Rows are points. Each copy is the shape, with its points in the same order, stretched, turned, moved and blurred by noise. Is it also mirrored, or only turned?

Shape:
[[-21.9   7.2  32.0]
 [ -1.3 -11.5  21.6]
 [-35.6 -22.3  -6.3]
 [ 13.2  30.9  27.3]
 [-11.0  30.9 -10.7]
 [  4.7 -22.6  11.3]
 [  6.5  -6.8 -25.9]
 [  0.5  -8.9   1.5]
 [  8.8  -0.9  -0.6]]
Copy 1, 9 rows:
[[ 11.9  34.5 -11.1]
 [ 15.4  10.8   9.2]
 [-26.6   1.6  -3.8]
 [ 44.6  17.7 -21.1]
 [ 10.2  -4.1 -43.2]
 [ 10.3  -4.2  17.1]
 [  1.9 -35.5  -9.8]
 [  8.4  -6.8   0.3]
 [ 16.6 -12.4  -4.5]]
Copy 1 is: only turned
Copy 2 (9 x 3):
[[-33.1  18.8 -10.8]
 [ -3.1  26.7  -7.1]
 [  1.3  -6.0 -35.0]
 [-27.8  19.4  26.8]
 [-19.8 -25.1  12.9]
 [ 14.2  25.5  -8.8]
 [ 24.8 -13.7   4.2]
 [  6.6   7.7  -3.4]
 [  8.2   6.3   8.2]]
Copy 2 is: mirrored

Shape (7 x 4):
[[  0.9   5.1 -11.1 -12.5]
 [  6.1   1.9 -10.3 -22.6]
 [ 12.4   4.9  14.2  20.7]
 [-37.7   0.2   7.1   5.4]
 [  8.3 -10.0   1.7 -21.8]
 [-11.8 -29.2 -13.1   5.7]
 [ -7.7  -2.7  15.3  37.7]]
Copy 1, 7 rows:
[[ -9.2   0.4  -5.6 -16.3]
 [-11.4  14.6  -0.5 -21.1]
 [  8.6 -14.9   6.2  14.9]
 [ -2.2 -46.3   3.4 -17.8]
 [ -4.4  16.8  12.9 -23.4]
 [ 23.0  -7.7  -2.8 -26.1]
 [ 18.7 -40.9   2.4  11.8]]
Copy 1 is: only turned
Copy 2 (7 x 4):
[[  7.7  11.8   3.4  -7.9]
 [  4.6  10.4   5.7 -20.2]
 [-15.3 -22.0   6.9  29.5]
 [-21.8  42.1 -11.2  28.0]
 [-15.0   1.0  -1.9 -22.1]
 [-16.9  11.3 -38.1  13.5]
 [-25.1  -9.2  -9.8  57.2]]
Copy 2 is: only turned

Shape (8 x 4):
[[ 20.4  15.9  -4.6  -9.3]
 [ 20.6  -4.5 -20.9 -27.2]
 [ 11.3  11.1 -34.3 -15.2]
 [ 21.2  -6.0 -27.5  15.0]
 [-16.4  18.3  13.3   3.8]
 [-27.5  11.8  35.8  -5.7]
 [ 19.7  -3.9  -8.2  19.1]
 [ 23.4   6.6  -8.9   1.9]]
Copy 1, 8 rows:
[[  7.4 -17.5   3.3  32.0]
 [ 17.4   9.7   4.7  31.9]
 [  0.4   2.7  18.0  28.9]
 [ 12.2  -3.4  22.8  -1.0]
 [-20.2 -21.8 -10.3   3.7]
 [-23.1 -18.6 -31.7   0.0]
 [ 12.4 -13.1  12.5  -4.5]
 [ 12.7 -13.6   8.2  19.1]]
Copy 1 is: mirrored
Copy 2:
[[-16.5  -8.1  -8.1  -8.4]
 [ -3.7   8.3 -31.0 -30.7]
 [-24.3  11.3 -41.5  -9.8]
 [-15.9  41.9  -8.3  10.5]
 [ -8.6 -29.3  -6.5  20.9]
 [ 10.7 -51.8   0.9  14.0]
 [ -9.1  27.8   9.6  14.9]
 [-14.4  10.2  -3.1  -0.2]]
Copy 2 is: only turned
